Rows are points. Each copy is the shape, with its points in the same order, turned, moved and blurred by noise. Is it also mirrored, or only turned?

Shape (8 x 2)
[[ 11  30]
 [ -5 -15]
 [ -2  33]
 [ 13  -4]
 [ 33  41]
 [ 19 -12]
 [ 18  15]
 [-14  -5]]
Copy 1 (8 x 2)
[[ 10  33]
 [  3 -12]
 [ 23  29]
 [-11   9]
 [  0  60]
 [-18   6]
 [ -1  25]
 [  8  -6]]
Copy 1 is: mirrored
Copy 2 (8 x 2)
[[ 26   4]
 [-21   7]
 [ 23  -9]
 [ -3  19]
 [ 45  19]
 [ -7  28]
 [ 15  17]
 [-15  -4]]
Copy 2 is: mirrored
Copy 3 (8 x 2)
[[-14  33]
 [  8 -11]
 [ -1  39]
 [-15  -1]
 [-35  46]
 [-19  -6]
 [-22  17]
 [ 14   2]]
Copy 3 is: mirrored
Copy 4 (8 x 2)
[[ 19  29]
 [ -3 -11]
 [  5  40]
 [ 18  -1]
 [ 43  36]
 [ 18 -11]
 [ 25  13]
 [-10  -4]]
Copy 4 is: only turned

Shape (7 x 3)
[[ 22  18 -14]
 [ -2  -8   9]
 [ 17 -25   7]
 [ 25  -7  16]
 [ -3  20 -42]
 [ 39  41 -19]
 [ -9  18 -21]]
Copy 1 (7 x 3)
[[  7  22  16]
 [-10 -12   0]
 [  5 -24  16]
 [ -8 -12  28]
 [ 19  35 -17]
 [ 10  46  33]
 [  1  25 -14]]
Copy 1 is: only turned
Copy 2 (7 x 3)
[[ 34  12  10]
 [ -6 -10  15]
 [  3  -7  43]
 [  3  15  34]
 [ 43 -19 -11]
 [ 50  30   2]
 [ 23 -11 -13]]
Copy 2 is: only turned
Copy 3 (7 x 3)
[[ 24  19  -4]
 [ -3 -11   1]
 [  2 -22 -17]
 [ 21 -23  -8]
 [  1  45  -5]
 [ 49  32   1]
 [ -2  32   6]]
Copy 3 is: only turned
Copy 4 (7 x 3)
[[ 23  -9  31]
 [ 27  13  -4]
 [ 48  -3  -8]
 [ 50  10  10]
 [-12 -24  23]
 [ 26 -14  60]
 [ -7  -7  14]]
Copy 4 is: mirrored

Shape (7 x 4)
[[-12 -12  -4  19]
 [-12  13 -21  16]
 [  9 -10  -2  30]
 [-18  19  14  35]
 [ 10  60   4   4]
 [-14  34 -10 -36]
 [  3 -20  11  40]]
Copy 1 (7 x 4)
[[-21 -20 -20   9]
 [ -8   2 -37  10]
 [ -5 -30 -22  24]
 [-28   3 -23  40]
 [ 16  41 -18  39]
 [  3  42  -8 -17]
 [-17 -37 -10  33]]
Copy 1 is: only turned
Copy 2 (7 x 4)
[[ -3 -33   2  -2]
 [  8 -19   6 -21]
 [ 17 -30   7  12]
 [ -7 -19  42   0]
 [ 18  36  33  -9]
 [-13  33  -7 -28]
 [ 10 -44  13  24]]
Copy 2 is: mirrored
Copy 3 (7 x 4)
[[-16  -2 -19  -2]
 [  4  12 -33   6]
 [-14   5  -9 -23]
 [-20  41 -13  10]
 [ 42  47   0   4]
 [ 48  13   1  36]
 [-29   3 -10 -17]]
Copy 3 is: mirrored

Shape (12 x 6)
[[  7  20  -7  15 -34   7]
 [ 23  18 -22  17  13  -2]
 [ 11 -39 -13 -10  31 -18]
 [ -5  -4 -20  17  33   9]
 [ -2  11 -23  -8 -15  14]
 [-34  -2  -4  -4  16 -19]
 [-14 -23 -13   3  24 -22]
 [ 15  28  -1   8  -2  27]
 [-10  -1  -4   7 -23  10]
 [ 25  35 -14   6  13   3]
 [-26 -24  35  -1  24 -12]
 [  1 -32  -1 -25  40 -14]]
Copy 1 (12 x 6)
[[ 35 -12 -17  -2 -10 -19]
 [ 36  32 -11   8  12  -4]
 [-11  23 -10   0  48  32]
 [  4  31  12  23  18   4]
 [ 13   0 -26  16 -10  -1]
 [-29  16  -7   3  19 -19]
 [-18  18  -4   5  40   2]
 [ 31  18  -2   0 -25  -1]
 [ 10 -16  -8   2  -3  -9]
 [ 35  41 -16   1  -6  -6]
 [-36  10  19 -28  20   2]
 [-29  31  -9  -7  34  33]]
Copy 1 is: only turned
Copy 2 (12 x 6)
[[ -3 -26   2  -8 -32  25]
 [  2   7   2  19 -33  -7]
 [-22   9 -24  21  20 -29]
 [-11  30 -26   6 -21  -8]
 [ 13 -14 -20  -2 -15  19]
 [ -8  13 -18 -34   4 -15]
 [-20  11 -24  -8   5 -29]
 [  5   8   3   7 -26  34]
 [-12 -17 -17 -15 -14  21]
 [ 17  11  13  15 -30   5]
 [-41  25  -6 -27  27  -2]
 [-16  22 -20  11  36 -22]]
Copy 2 is: only turned
Copy 3 (12 x 6)
[[-15  19  -8  20  10  22]
 [ -6  34 -15 -18  28  -3]
 [ 36  31  -6 -45 -19 -15]
 [ 23  45   7 -18  22 -20]
 [-13  27  17   0   2   7]
 [ 21  11  12   0  -4 -38]
 [ 30  30  -1 -17 -15 -32]
 [ -4  17  11  -3  36  22]
 [  6  23   9  17  -5  12]
 [-15  17  -7 -22  36   3]
 [ 60  -3  10  -3  -5 -17]
 [ 40  15  11 -48 -17 -22]]
Copy 3 is: mirrored
Copy 4 (12 x 6)
[[ 27  11 -25 -25  24  12]
 [  6  -1 -21   5  34 -18]
 [-30   5  21   3 -10 -28]
 [-29 -12 -15  17  17  -5]
 [ -8  12 -14 -24  33  12]
 [-25 -29  -6 -24   0  -1]
 [-30 -13   4  -8 -11 -20]
 [ 12  -4  -5   0  47  11]
 [  4   6 -13 -26   8  21]
 [ 18  -8 -12  -3  46 -16]
 [-11 -36  23  -6 -18  14]
 [-36 -13  33  -3  -1 -23]]
Copy 4 is: mirrored

Shape (13 x 9)
[[ -9  -1   5 -16   2   9 -21 -14  17]
 [ 50  -5 -27 -11  11  -2   8   1 -27]
 [-13  14  30   0 -12   0   8  -3  17]
 [-38 -19   5  29  28  -9  13  11   1]
 [-19   4  28   7  11 -24 -18 -12  14]
 [-10  -1 -13   5  -1  -7   2   2  38]
 [ 48   3 -39  15   1   1  13 -23 -32]
 [-28 -15   9  -8  -5   9  -4 -23   8]
 [ 60 -14 -18   3   7  22   6  11 -24]
 [ 44 -21 -33  -3 -20 -14  -2  11 -35]
 [-43   4  -2  44  24   0 -27  16   6]
 [-18  13  -3 -21  18  -7   1   1   5]
 [ -2 -18  10   2  18 -12  -7 -15  24]]
Copy 1 (13 x 9)
[[-15  29  -4   0  -7  -3 -22  22  24]
 [  8 -17 -43 -27 -36  13 -23 -10  -3]
 [ -9   3   9   9   2 -15  10  13  35]
 [  5   6  -4  18  43  33   0   1   6]
 [  7   8  25   3  14  -3 -19  26  24]
 [ 16  26 -25   9  14 -10  -6  10  30]
 [ 19  -6 -31 -43 -34   9 -12 -35 -10]
 [-28  25   4   8   8   1 -20  -3  29]
 [ 11 -12 -42  -7 -57  26  -8 -15  -3]
 [ 12 -20 -38  -2 -37  -6 -34 -27 -18]
 [ 15  33  10  18  34  20   4  24 -19]
 [-16   4 -18 -15  15  -2 -13  27  17]
 [ 13  14   1   2   5  16 -24  12  36]]
Copy 1 is: only turned
Copy 2 (13 x 9)
[[ 15  -4 -33   6 -26   7 -11 -18   6]
 [ 19 -28   6 -22  34 -11  -2 -35 -27]
 [  5  27  -8  14 -34   9  11 -11  -9]
 [  0  14 -10  29  -8 -30 -15  29  -1]
 [ 19  11 -15  19 -45 -16 -23 -10  -6]
 [  9   7 -21   1 -17 -21  13  -9  22]
 [ 19 -24  21   2  44  -6  -2 -52 -10]
 [ -9   4 -28  27 -20  11  -9 -12   7]
 [ 29 -35  10 -15  35  10  13 -17 -28]
 [ -3 -38  28 -25  22  -6  -4 -29 -13]
 [ 22  28   3  17 -16 -14 -35  31  31]
 [  6  22 -34  -5  -8 -14 -15 -12  -7]
 [ 18 -11 -23  21 -23 -22  -2  -9   1]]
Copy 2 is: mirrored
Copy 3 (13 x 9)
[[  1  16  -7   4  -3 -22 -23  -6 -17]
 [ 17   8  -9 -40 -10  18  20  32   0]
 [ -4  12  24  35  -1   0 -16  -1  -2]
 [-34  -1 -25  36  19  23 -19  18 -16]
 [ -8  18 -10  44  11 -16  -1  -3 -24]
 [  1  -3 -17  22  -9  -3 -20   3  15]
 [ 14  23 -15 -33 -36  31  23  28  -7]
 [ -8   0  -4  15  -2  -1 -30 -19 -21]
 [ 32  13  -2 -44  -2  29   1  48  -6]
 [ 20 -24  -3 -41 -12  12  30  40  -8]
 [-36  10 -31  46 -11  -8 -28  41 -24]
 [-25  17  -4   2   9  -7 -10   0   5]
 [ 13  13 -30  22  12  -2 -14   0 -15]]
Copy 3 is: only turned
Copy 4 (13 x 9)
[[-19   9   2  -4   6  -1 -19  15  19]
 [ 27 -11 -35 -13  38  17  -4  -1 -22]
 [ -6  20  -1   4 -21 -26   1   0  11]
 [  9 -12  31  14  -1   2  12 -34  34]
 [-27   5  17  -1   9 -31  -2 -14  18]
 [-15  -7 -20   0 -12  -1  -5 -14  35]
 [ 15   6 -44   5  42  32   0 -22 -28]
 [-18  23  17  -7  -5  11  -8   2  21]
 [ 39 -15 -32  -2  25  20 -29  -4 -31]
 [ 10 -28 -29 -22  20  31   2  -7 -42]
 [-21 -25  30  47   5  -5  -2 -24  30]
 [ -2   1  -1  -1  14  -8  14  16  28]
 [-11   4   4 -15  13 -11 -19 -19  28]]
Copy 4 is: only turned

Shape (16 x 11)
[[-13 -23   5 -15  27 -31   8 -17  26   4  21]
 [  7  13  -3  -1 -20 -23 -17 -26 -17  -6  -2]
 [ 18   1  18  17   2  17  23  -6 -13  -4 -27]
 [-26  -4  23  18  29  -1  -9  14 -18 -27 -26]
 [-31 -26  28  25  19  -5  21  19  33 -19  -6]
 [-13   7  23  -2 -22 -24   0  11 -18  11  20]
 [ 16  -9   4   2  -7  -9  11  22   8  -8   8]
 [ 25   6  13 -25  -2 -12 -12   8  -1   1   4]
 [ -4  -8  -6  -5   5   6   9  -9  38  12 -14]
 [  8 -19 -10  -7 -18  10   7 -14  11 -12  16]
 [ 10  10 -12  19  -7  13   8  -2  -9   4  12]
 [-22 -21 -12 -15  26 -22  21  28 -15  12  -9]
 [ 17  25  28  19 -21  15 -20   4  34 -14 -12]
 [ 19  28  20   2  13   7  12   3  -9  -5 -27]
 [ 13  11  -5 -27   7  -3  30 -16 -11 -28   1]
 [ -3   2  13  29  -5 -17  -4  21 -12 -37 -12]]
Copy 1 (16 x 11)
[[ -7 -30 -11   1 -27   2  -6 -22  -6  11  25]
 [  8  21  -4  -6 -33  20 -12  16   9   3 -25]
 [ -4  17 -17  21  22  11 -10  -2  18 -26 -27]
 [  2  29  10  22  -1  -5  21 -38  -3 -16 -21]
 [-18 -13   4  43  15 -32   9 -26  -9   5   0]
 [ -4   8  27   7  -4  33 -11   4  -7  19  -3]
 [ -3   0   9  21   2  -1 -23  15  -9 -18   1]
 [  4  23   4   5 -14  17 -31   7   4 -18  14]
 [ -5   4 -35   7   8 -22 -13   2   0  14  16]
 [-17  -6  -2 -14  -4 -11 -26  19   8  -3 -10]
 [ 10   8   2  -5   9   7  11  26  14  -8 -18]
 [-22   5 -10  -4   4  21   5 -20 -45 -17   8]
 [ 14  42   8  38   5 -27 -22  19  29   4   0]
 [  0  41 -19  27   6  17  -5  -1  17 -23 -10]
 [-35  15 -14  -6 -22  17  -5  14  17 -28  -6]
 [  2  23  19  41 -14  -8   4   0 -11 -17 -30]]
Copy 1 is: mirrored
Copy 2 (16 x 11)
[[  3 -19  11 -25  10   3  -2 -56   6  15   2]
 [ 11  -8  -9  -7 -31 -33 -22  -3   4  18  33]
 [  6  -8  -9  14  -4  -2 -13  26  17  16 -13]
 [-16 -14 -39   1  21  -8 -35   0 -18  24 -13]
 [-28 -40 -12  -7  26   2  -3 -22  -6  -8 -42]
 [-12  13  11   0  -2 -49 -12 -18   0   8   8]
 [-13   3  -2 -20   3  -6  -5  -2  17 -12  -3]
 [  7  32  -6 -14 -20 -10 -13 -18   6   0   7]
 [  8 -19   8  -2  -1  21  19 -14  -5  -3   8]
 [ -9 -14  26 -21 -14   9 -11   4   9   5  11]
 [-13  -5   1   1   4  -3   4  18  22   8  23]
 [ 19   4  -4 -22  60 -16 -11 -12 -10   3   5]
 [-36  -6 -20  13 -53   4   2   4  -2 -10  -2]
 [  5  12 -31  23 -13   2 -21   9  16  10   1]
 [ 17  -7  11   5   3  10 -46  -9  23  -2  12]
 [-25 -17 -34 -10  -1 -25 -33  12  -5  -2  -3]]
Copy 2 is: only turned
Copy 3 (16 x 11)
[[ -6  -4  11 -24  18   8 -24 -26   6 -35 -20]
 [ 17   2  -3 -13 -17  17 -10 -15  -8  24  12]
 [-10  -9 -11  20  -3 -16  28 -14  -7  11 -15]
 [ 10  28 -10  15 -19  -6  14   6  34 -12 -29]
 [  1  -6  23  14   7 -16  13 -13  44 -47 -30]
 [-11   8  26   5 -31   3 -16 -15  -1 -14  22]
 [ -8  -7  29  12   6 -13  -2  -3   4  -1  -2]
 [ -8  -1  17   8 -10  -9 -35  -9 -14  18 -10]
 [ -9 -40 -10  -3  10  -7 -10  -8  12 -19 -12]
 [  0 -32  28 -15  -1   4   6  -4 -16  -9 -12]
 [ -3 -12   5  20   4  18  16   1 -20   0  10]
 [-34  24   3 -18  11  -9  -2  14  13 -27   4]
 [ 17 -37   9  45  -9  -1 -11  -7  16  14 -12]
 [-12   7 -12  30  -8  -3   6 -14   3  22 -17]
 [-31   0  14 -13   2  17   9 -14  -8  23 -27]
 [ 18  18  26  18  -8  -4  17   4  31  14  -2]]
Copy 3 is: only turned
Copy 4 (16 x 11)
[[-13   1  23  -9   6 -35 -16  26 -20   6 -19]
 [ 14   0   1  -9 -20   6 -16  -9  29   1 -28]
 [  4  -9  11 -10   8  16  16 -40   4 -10  12]
 [  5  28  26  25  -1   6  24  -4  14 -34   8]
 [-15  12  15  15  -2 -39  37   4 -18 -13  18]
 [ 18   5   3   3 -23  10  14  22  10  30  -5]
 [ 13 -17  -8  17  -2 -10   4 -10 -10  12   5]
 [ 17 -20  -5   9   7  16 -10   5  -6   1 -21]
 [  8   2 -12 -16  20 -28   7 -14 -24  -7 -23]
 [  9  -5 -19 -17 -17 -15 -16 -11 -22  -4   0]
 [ 10  11 -18 -11   3   0  -6 -22   6  14  12]
 [ 33  30  43  18  11 -11   6   4 -27  11   1]
 [ -1 -24 -42   8  10  -5  31 -15  25 -15  -9]
 [ 15 -12   9   0  32  20  15 -23  15 -11  -1]
 [ 32 -28  23 -29   6   3 -22  -4  -5 -10  11]
 [ 12  -1  12  31 -19  -8  21 -16  25 -12  18]]
Copy 4 is: only turned
